Rows are points. Each copy is the shape, with its points in the same order, stretched, turned, moved and blurred by noise. Some copies are also mirrored. Which?
In the rows, 128 means zero.

Shape:
[[ 88 132 118]
 [153 142 116]
 [155 117  98]
 [107  79 110]
 [164  99 121]
 [135 176 137]
 [162 114 160]
 [ 54 149 146]]
Copy 1:
[[104  80 116]
 [153 128 124]
 [143 137  94]
 [ 85 119  77]
 [129 159 103]
 [149 105 167]
 [117 164 145]
 [ 81  54 151]]
Copy 1 is: mirrored
Copy 2 (8 x 3):
[[158 151 155]
 [129 161  91]
 [146 139  81]
 [164  97 127]
 [122 117  76]
 [115 191 126]
 [ 89 125 101]
 [146 157 206]]
Copy 2 is: mirrored

Shape:
[[150 159 110 151]
 [116  80  56  88]
 [166 113 159 119]
 [108 152  69  71]
 [100 109 124 145]
 [107 145 119 168]
 [130 156 124 104]
 [ 77  84 124 118]
 [173  77 129 144]
 [119 113  79 119]]
Copy 1, 10 rows:
[[113 106 117 169]
 [131 133  53  79]
 [132  93 157 111]
 [ 74 152  78 108]
 [156 149 118 132]
 [139 142 119 171]
 [ 95 131 130 129]
 [162 171 112  96]
 [166  76 124 113]
 [127 131  80 121]]
Copy 1 is: mirrored
Copy 2 (10 x 4):
[[138 156  99 127]
 [ 85  60  88  92]
 [145 120 166 125]
 [ 82 129  86  52]
 [ 86 119 121 147]
 [100 156 102 153]
 [113 152 128  91]
 [ 56  96 136 136]
 [150  80 141 152]
 [ 98 102  92 112]]
Copy 2 is: only turned

Shape (9 x 6):
[[174 161 191 102 120 167]
 [103 121  87 134 153  98]
 [113 114  88 115 103 139]
 [123 143  79 137 106  80]
 [116 166 163 105 111 152]
 [114 107  75 149 127 150]
 [125 149 197 128 105 168]
 [106 113  91 100 128 121]
 [122 210  95 118 135 108]]
Copy 1 (9 x 6):
[[ 98 129 192  83 118 150]
 [166 142  73 135 131 113]
 [118 103  67 118 114 128]
 [124 137  83 144 128  76]
 [ 96 154 141 108  89 150]
 [137 100  58 139 142 146]
 [105 133 175 127  85 175]
 [146 122  67 103 110 117]
 [ 91 199  98 117 143  97]]
Copy 1 is: mirrored
Copy 2:
[[176 139 213 149 109 131]
 [108 153  89 110 154 110]
 [113 128 104 112  93 107]
 [125 184  96  73 124 125]
 [118 151 190 145 101 128]
 [124 115  76 130 113 127]
 [129 121 206 147 110 158]
 [108 135 108 111 124  90]
 [126 229 126 137 118 118]]
Copy 2 is: mirrored
Copy 3 (9 x 6):
[[154 184 185 117 103 178]
 [100 107  83  98 160 128]
 [111  76 136 112 129 139]
 [116  99 102 128 134  83]
 [100 156 173 110 108 164]
 [113  70 110 129 156 158]
 [110 165 165 133  87 196]
 [108  88 118  83 138 133]
 [ 90 156 151 121 169  90]]
Copy 3 is: mirrored
Copy 4 (9 x 6):
[[152 175 184  70 118 174]
 [121 124  91 150 171  86]
 [121 108  76 126 123 127]
 [133 136  90 160 114  73]
 [120 134 169 116 120 159]
 [ 96 131  56 130 145 122]
 [ 97 146 184  77 113 160]
 [137 100  86 131 152 118]
 [145 169 139 200 131 123]]
Copy 4 is: mirrored

Shape, 14 rows:
[[104 117 139 159 151 140 160 169]
 [128 165  58 131  98 111  98 169]
 [131 164 157 139 144 170 144  96]
 [160 184 112 103 108 143 124 198]
 [135 155  90 168  66  94  85 178]
 [122 147  86 134 136  68  85 176]
 [217 119 137 129 123 155 141 135]
 [134  98 161 149 142 120 155  89]
 [ 86 116 124 134 147 159 176  88]
 [156 143 165 127 133 173 115 121]
 [108 148 157 158 151 122 189  94]
 [102 152 137 148 177 167 152 110]
 [ 95 117 163 118 129 142 148 105]
 [158 157 162 102 124 154 151 113]]
Copy 1 (14 x 8):
[[108 113 167 133 151 114 130 150]
 [147  78  68 164  95  99 158 167]
 [125 189 140 112 138 163 122 138]
 [159 109  92 127  99 118 138 231]
 [179  78 100 162  76  56 146 139]
 [133  78  77 126 128  66 145 146]
 [204 125 151  90 142 161 161 154]
 [128 145 160  85 140 149 131  77]
 [ 80 144 142 134 135 180 125  99]
 [162 163 143 109 138 156 100 153]
 [ 94 176 161  94 132 138 153 113]
 [ 96 175 141 131 165 150 125 139]
 [ 94 137 145  98 118 157  98 109]
 [137 166 127  80 113 170 126 166]]
Copy 1 is: only turned
Copy 2 (14 x 8):
[[113 167 129 144 171 136 140 183]
 [120 118  95 112 103 160  67 181]
 [192 154 151 152 165 124 128 113]
 [168 116 148  94 133 123  88 204]
 [101 132 118 126  79 124  58 175]
 [ 80 101  85 108 138 131  66 177]
 [190  95 133 164 122  79 156 178]
 [134 141 114 161 150 104 167 114]
 [144 166 104 150 163 171 169 116]
 [178 118 170 160 150 111 129 133]
 [157 190 104 132 174 113 146 111]
 [166 167 129 157 191 149 132 130]
 [125 146 141 130 157 141 156 113]
 [190 125 149 121 151 105 142 131]]
Copy 2 is: only turned

Shape, 13 rows:
[[157 110 104 124 194 152 133 102]
 [ 53 153 109 127 147 157 130 102]
 [126 140 169 139  99 132 111 119]
 [100 144 142 127 113 161 114  84]
 [108 122 150 162 105 114 140 104]
 [120 165 140 110 128 157 145 122]
 [156 141 117 114 110 126  94 112]
 [115 105 103 112 176 139 123 102]
 [148 111 101 145 188 151 134  96]
 [147 222 148 135 233 124 123 109]
 [126 109 200 113 129 139  86 126]
 [146 114 102 120 104  55 137 105]
 [ 57 173 103 153 115 140 131 136]]
Copy 1 (13 x 8):
[[153 169  76 168 207 123 114 125]
 [ 89 142  86 145 132 150  67 112]
 [151 119 170 138 129 139 112 105]
 [137 128 116 149 137 141  88  82]
 [127 102 133 143 131 109 110 116]
 [120 162 137 131 140 149 116  94]
 [173 160 125 116 132 105  98 106]
 [142 150  71 147 187 124  83 122]
 [155 156  77 178 199 115 109 125]
 [108 233 162 197 206 108  92 113]
 [177 108 170 119 178 155  86 110]
 [139 121 110 108 136  51 115 130]
 [ 88 145 107 146  87 149  85 138]]
Copy 1 is: only turned
Copy 2, 13 rows:
[[148 134  84 113 190 122 129 154]
 [ 62 139  79 133 144 160 119  83]
 [138 140 149 166 114 168 112 135]
 [114 122 111 148 136 177 103 105]
 [119 124 151 176 129 134 144 109]
 [111 157 103 122 124 179 141 133]
 [161 132 106 132  94 140  92 142]
 [112 114  92 105 172 123 124 132]
 [149 136  78 139 192 116 130 146]
 [155 249 110  94 196 140 119 122]
 [119 119 182 135 143 173  93 169]
 [165 103 131 113  92  78 139 114]
 [ 56 172  80 161 101 144 130  93]]
Copy 2 is: only turned
Copy 3:
[[153 110 104 165 164 143 138  99]
 [ 71 143 168 118 147 150 119  97]
 [140 142 148 127  90 147 104 143]
 [125 134 149 127 111 176 107 107]
 [123 120 160 148  76 131 134 121]
 [136 164 148 118 128 153 130 131]
 [155 142  94 120  96 136 109 110]
 [127 104 120 133 156 129 129  91]
 [143 108 115 181 156 138 142  93]
 [159 206 155 187 182 104  79  86]
 [170 108 164 113 114 137  72 156]
 [143 121 111 126  61  82 150  81]
 [ 54 170 150 123 118 135 124 129]]
Copy 3 is: only turned

Shape:
[[149 107 174 120 128 130  76 136  73]
 [108 127 109 176 145 155 139  98 169]
 [170 203 157 118 157 100 147 157 139]
 [112 111 116 103 117 153 123 140 110]
 [ 74 144 124 125  89 173 153 132 110]
 [104  58 141 124 114  96  88 138 109]
 [167 137 104  87  53 172 173 112 153]
 [122 107 186 141 127  83 103 121 100]
 [143 150  91 132  80 143 136 104 111]
 [ 90 116  96 107 109 181 125 144  77]
 [ 96 102 125 119  83 162  87 145 119]
 [170 159 130 164 146 106 151 151 138]
 [114 137 147 172 131 158 167 125 171]
 [ 93  92 143 126  81 124  51 137  92]
 [116 128 119  69 109 147 109 115 108]]
Copy 1 (15 x 9):
[[194 132 131 128 118 113  71 154  99]
 [ 76 124 110 117 164 171 110 121 162]
 [198 148  90  95 151 141 165 108 184]
 [126 123  91 135 136 108 122 142 104]
 [ 92 154  97 110 140 127 141 111  79]
 [137 122 153 181 105 111  96 157 117]
 [101 121  28 107  70 140 147  87 138]
 [175 143 167 145 114 129  96 117 127]
 [126 154  60 143 113 146 107 100 128]
 [118 132  76 138 151 100 113 147  61]
 [102 150 109 130 111 115 105 164  97]
 [166 132  91 129 144 179 146 122 167]
 [ 85 123 119  90 144 183 148 113 143]
 [131 169 142 157 102 106  74 168  95]
 [139 134  84 126 122  77 107 122 118]]
Copy 1 is: only turned
Copy 2 (15 x 9):
[[ 94 138 124 119 116 130  43 179  92]
 [138  99 108 114 165 142 129  90 178]
 [121 113 181 106 195  77 171 152 113]
 [153 137  92 117 128 157 110 145  95]
 [154 165 103 115 132 190 149  96 109]
 [ 95 105  84 135  73 139  72 173 127]
 [229 126 150 166 163 193 163 126  98]
 [ 59 100 141 127  96 120  82 145 134]
 [183 152 129 162 145 145 127  95 113]
 [162 177  65 117 129 170 105 124  78]
 [163 158  87 106  94 176  90 150 120]
 [111 116 149 150 191  83 151 138 145]
 [121 105 136 119 181 168 156 105 171]
 [135 163  96 111  54 155  55 153 124]
 [179 133 105 101 106 161 106 135  75]]
Copy 2 is: only turned
